Every row gives one point. Each copy is the shape, with its points in the same order, stretched, turned, moved and blurred by noise. Some copies are also mirrored. Which?

Shape (7 x 3):
[[-14 -12  39]
 [ 25  33   9]
 [ 30  15 -32]
 [  3 -54  34]
 [-35  15  15]
 [  7 -25 -14]
 [-42  34   7]]
Copy 1 (7 x 3):
[[-25 -21  30]
 [ 18  52  27]
 [ 45  34  -3]
 [ 12 -55  26]
 [-46  -4   8]
 [ 25 -23  -3]
 [-56  13   3]]
Copy 1 is: only turned
Copy 2 (7 x 3):
[[ 11  43   5]
 [ 20   2 -47]
 [ -3 -39 -47]
 [ 10  29  34]
 [-10  37 -17]
 [ -8  -9   2]
 [-18  41 -29]]
Copy 2 is: only turned
Copy 3 (7 x 3):
[[  9  79  14]
 [-55   5 -21]
 [-26 -45 -11]
 [ 31  64  61]
 [  6  63 -38]
 [ 26   2  20]
 [ 10  55 -69]]
Copy 3 is: mirrored
Copy 4 (7 x 3):
[[-17   0 -75]
 [-15  20   9]
 [ 28   0  54]
 [ 34   6 -69]
 [-34 -37 -42]
 [ 30  -5   1]
 [-54 -42 -26]]
Copy 4 is: mirrored

Shape (12 x 6):
[[-21 -11 -21 -32  -9   3]
 [ 14  -6  11 -51 -30  59]
 [-28  -6   3 -19 -19  17]
 [ 10  36 -28  23 -15 -19]
 [-40  34  17 -19   9  24]
 [  8  37  -7   3  16 -51]
 [ 16  16  23 -27  43  14]
 [  2  15  -4  45  24 -10]
 [ 17  14  10 -20 -34  -4]
 [ 31  24 -30  14 -24  -7]
 [-30   1  17 -32  21  34]
 [-34  65 -24 -17 -31  39]]
Copy 1 (12 x 6):
[[  3  -1 -28   5 -13  15]
 [ -1  65 -40  47  11  14]
 [-10   3 -28   3  17   8]
 [ -8 -15  38 -13   9  14]
 [-24 -32 -18  40  30 -10]
 [ 11 -35  33  12   6 -22]
 [ -8   8 -10  76   2 -61]
 [-33 -18  30  -1  10 -46]
 [ 13  28   3  10  26  10]
 [ -2  17  38  -8   3  18]
 [-22  -7 -41  51   6 -29]
 [-20 -34   1  26  26  56]]
Copy 1 is: mirrored
Copy 2 (12 x 6):
[[ 62  35   2  20  -5  -2]
 [ 30  73  63  26  48  -4]
 [ 43  39  18  -8  -4 -26]
 [ 20 -34 -13   1  12 -28]
 [  5  15  28  27  -8 -54]
 [  0 -38 -63  36 -14 -19]
 [-39  15  -4  63   9  19]
 [-31 -35 -22 -21 -13   5]
 [ 27  24  -4   7  25 -28]
 [ 23 -15  -1   4  33  -6]
 [  5  40  28  30  -8  -9]
 [ 51  -1  73  31  24 -95]]
Copy 2 is: only turned
Copy 3 (12 x 6):
[[-36 -15  -1 -37 -11  11]
 [ 25  28 -11 -68  35  -5]
 [-10  14 -11 -21   3   8]
 [-32 -28   3  31 -16 -48]
 [ -9  22  22   3  21  14]
 [-33 -28  56  29 -43 -20]
 [ 14 -14  55 -14  18  27]
 [ -7 -42   1  44  -4   4]
 [  5  14  18 -16 -15 -36]
 [-23 -33  -2   5  -9 -53]
 [  1   4   9 -30  21  40]
 [-41  19 -12   5  36 -40]]
Copy 3 is: only turned
Copy 4 (12 x 6):
[[ -6  -5  -1   1  36   3]
 [ -6  22  59   4  26 -11]
 [-28  -5   5   9  12   3]
 [ 34 -36  12  20  12  -1]
 [-36   2   4  50  12   0]
 [ 17 -31 -23  29  -3 -34]
 [ -2  40  -8  42  -2 -22]
 [ 20  -2 -32  35 -29  28]
 [  4 -21  26  -2   8 -38]
 [ 49 -29  34  11  17  -5]
 [-33  30  -7  31  12   9]
 [-10 -38  67  51  68   5]]
Copy 4 is: mirrored
